Rows are points. A path goes straight from each point to the next, and from the last back to the first. The post is the endless flat space through its rows: a point in 2 columns, a line in 3, a plane in 4, and so on, so that a path can go around it. How many times does the path go around the post? Going back the other way cancels.

Post, one row:
[[0.3 0.3]]
Path (14 x 2):
[[-1.0 -0.5]
 [ 0.1 -1.8]
 [ 4.3 -0.4]
 [ 3.7  4.7]
 [-0.8  3.6]
 [-3.6  1.4]
 [-5.2 -0.9]
 [-3.1  3.0]
 [ 0.8  2.9]
 [ 4.9  0.3]
 [ 3.5 -4.2]
 [-1.3 -2.7]
 [-5.5  1.1]
 [-2.0  3.9]]
Times around: 0

Post, 7 rows:
[[ 0.0  0.2  0.2 -2.4  4.1 -2.1  3.2 -0.4]
 [-3.8  1.0  3.3 -5.2 -3.8 -5.2 -1.7 -3.7]
 [ 2.2 -2.9 -2.0 -3.1 -0.8  2.9  6.0 -1.6]
 [ 5.2 -1.5 -3.2 -3.5  0.2  0.8 -5.4 -2.8]
 [ 1.5  3.8 -3.6  1.9 -1.3 -2.2  6.0  1.7]
 [ 6.8 -3.1 -1.8  3.0 -3.7  6.9  2.5 -2.2]
 [ 0.0  5.6  4.2 -0.3 -6.6  1.4 -2.2  4.0]]
Path (15 x 8):
[[ 0.2 -2.1 -4.2  0.3 -3.0 -1.1 -0.4 -1.8]
 [-1.6  1.4 -4.5 -0.1  1.5  2.4  1.3  0.4]
 [ 2.1  4.6 -2.7 -1.7 -3.0  3.9  1.7 -2.6]
 [ 5.3  0.3  1.0 -2.6  0.1  0.3 -2.9 -3.4]
 [ 4.8  2.9 -2.6 -4.4 -1.2 -3.0  1.0  4.5]
 [ 4.8 -1.4 -5.3  0.4 -0.5  0.0  5.5  2.0]
 [-0.2 -1.9 -0.9  1.4 -4.9  1.2 -3.9  0.1]
 [-1.5  1.2  0.5 -0.5  1.5 -1.0 -1.6 -1.4]
 [ 0.2  0.0 -3.5  1.2 -1.4 -2.2 -3.3  0.2]
 [-1.8 -0.5  2.2  1.6 -3.7  1.8  1.3 -0.8]
 [ 0.4  1.0 -1.3  0.5 -3.6  4.4  2.7 -3.9]
 [ 4.5  3.6 -0.7  1.0  4.0  2.3  3.4  0.8]
 [ 6.9  1.3 -3.6 -2.2  0.8  6.0  3.9 -3.4]
 [-1.7  2.3  2.0 -3.6 -0.8  4.2 -2.7 -3.4]
 [-2.0 -1.4 -1.3  1.5  1.5  3.9  4.5  1.0]]
Times around: 1

Post:
[[-0.6  1.0 -4.6  2.1 -2.1  1.5 -2.3 -3.1  7.0  4.6 -1.1  0.5 -0.4 -2.3]
 [ 5.2  0.1  1.7  5.9  5.3 -7.0 -4.6 -3.1  0.3 -0.9  6.4  2.3  1.6  1.2]
 [ 0.2  4.0 -1.2  4.6  2.5 -0.3 -0.1  2.7 -4.1 -3.1  5.2 -0.2  0.6 -1.3]
 [ 0.1  0.7  2.8  2.7 -0.4 -0.3 -0.6 -1.4  0.5 -1.6 -0.6  1.2  3.1 -0.2]
 [ 0.7  1.4  3.1 -0.2 -0.2  3.8 -3.3  3.6 -0.3 -1.6 -2.6 -2.0 -6.2 -7.4]
 [-0.2 -6.6 -1.7 -1.9  1.9  1.1 -0.6  0.0 -4.3 -4.6  0.2 -3.2  1.4  0.1]
 [ 0.7  2.1 -1.0  0.1 -5.9  3.5 -4.4  2.5 -0.2 -0.4  2.2  7.8  3.9 -6.4]
 [-0.6 -3.0 -1.9 -1.8 -4.1 -2.3 -0.9 -2.0 -4.9 -1.6 -5.1  4.4  1.4  1.3]
 [-2.6 -2.1  2.4 -4.5 -2.1  1.0  2.6 -2.8 -1.5  3.1  2.5  1.4 -3.7 -6.8]
 [ 2.3  1.6 -0.2  2.9 -2.3  4.5 -3.2 -3.8  1.9  2.9  2.0  3.4 -2.2 -1.8]
 [-1.8 -1.8 -4.1  0.9  6.8  4.2 -0.1 -1.2  5.5  0.5 -1.2  0.8 -1.5 -5.4]
 [-4.7 -2.1  1.9 -2.5  1.1  4.7 -0.9  5.1 -5.9  1.4  1.8 -1.4 -2.7  0.8]
 [-1.7 -1.3 -4.2 -0.4 -1.1  0.3  4.5  2.3  3.4 -3.5  0.0  2.7 -0.2  3.4]]
Path, 20 rows:
[[-3.6 -1.3  3.6  1.3 -0.3  0.8 -2.6  3.7  0.4  5.0 -0.7  0.5  1.8  3.0]
 [-0.4  2.2 -4.1  1.6  5.3  0.3  1.5  0.5 -7.6  4.0  3.4  1.6  0.5  0.1]
 [-2.4  2.4  5.5 -2.2 -1.9  1.0 -1.8 -0.2  0.3  1.6  1.3  6.7  0.5  1.1]
 [-0.9  3.8  4.0  1.6 -2.6 -0.1 -2.0  2.3 -3.6 -1.3  2.5  1.0 -2.1  2.1]
 [-0.5  5.6 -1.9  2.7 -0.3 -2.7  0.7 -6.8 -3.0 -0.6  1.2 -2.8  2.8 -1.7]
 [-0.5 -3.0 -0.2  1.5  0.0 -1.2 -5.2  1.1 -2.1 -3.4  0.6 -0.7 -0.5 -2.7]
 [ 3.4 -5.3  3.5  0.3 -4.9  0.2 -3.1  2.7  3.7 -3.4  3.4  5.6 -1.7  0.1]
 [-2.8  2.8 -1.5  1.3  2.1  1.9  5.6 -1.9 -0.8  2.3 -3.6  0.9  1.5 -4.0]
 [ 1.6  6.1  0.1  1.1 -9.5  1.3  1.5 -4.8 -0.7  4.0  2.8  2.8  1.8  5.8]
 [-1.8 -0.4  0.5 -1.3  2.0 -2.4  0.3  0.8 -1.6 -4.5  1.0  0.9 -5.0  1.2]
 [-1.7 -4.5  0.0 -2.8 -0.4 -2.1 -4.5  0.2 -2.1  0.6 -3.8  0.3 -6.8 -1.5]
 [-2.7 -2.3  3.6  0.0 -2.5  7.8 -1.5 -2.9 -0.8 -1.0 -1.2 -0.1  1.0 -4.1]
 [-0.6  2.0 -3.6 -1.3 -4.0  5.5 -1.0 -1.5 -0.3 -5.5 -4.4  4.9 -0.5  0.7]
 [-2.5  0.4 -0.5  2.9  6.0  3.5 -5.5 -0.8  2.6 -0.9 -1.3 -0.2  0.1 -1.8]
 [-1.0 -3.4  0.5  3.0 -2.2  3.2 -3.5 -1.3  0.4  0.1  1.8  2.4 -3.0 -0.3]
 [ 0.0 -1.8 -0.5  2.7 -3.3 -1.4 -2.6 -0.4 -1.5  0.0 -0.3 -2.2  2.3  0.3]
 [ 3.4 -0.3  0.1  0.9  4.0  1.9 -2.9 -3.1 -4.2  2.9  1.8  1.1 -3.3 -5.6]
 [-0.7 -3.2  0.4 -3.5 -0.8  1.7 -4.3 -1.3  1.1  3.8  0.2  1.7 -2.0 -1.0]
 [-5.0 -1.6 -3.3 -1.5  2.4  1.6 -2.9  3.6 -4.0  1.9  1.3  7.0 -3.7  4.5]
 [ 1.0 -0.6  6.7  3.7  0.1  0.6 -4.4  3.7 -1.5 -4.1  1.5  2.0 -1.4  0.3]]
Times around: 3
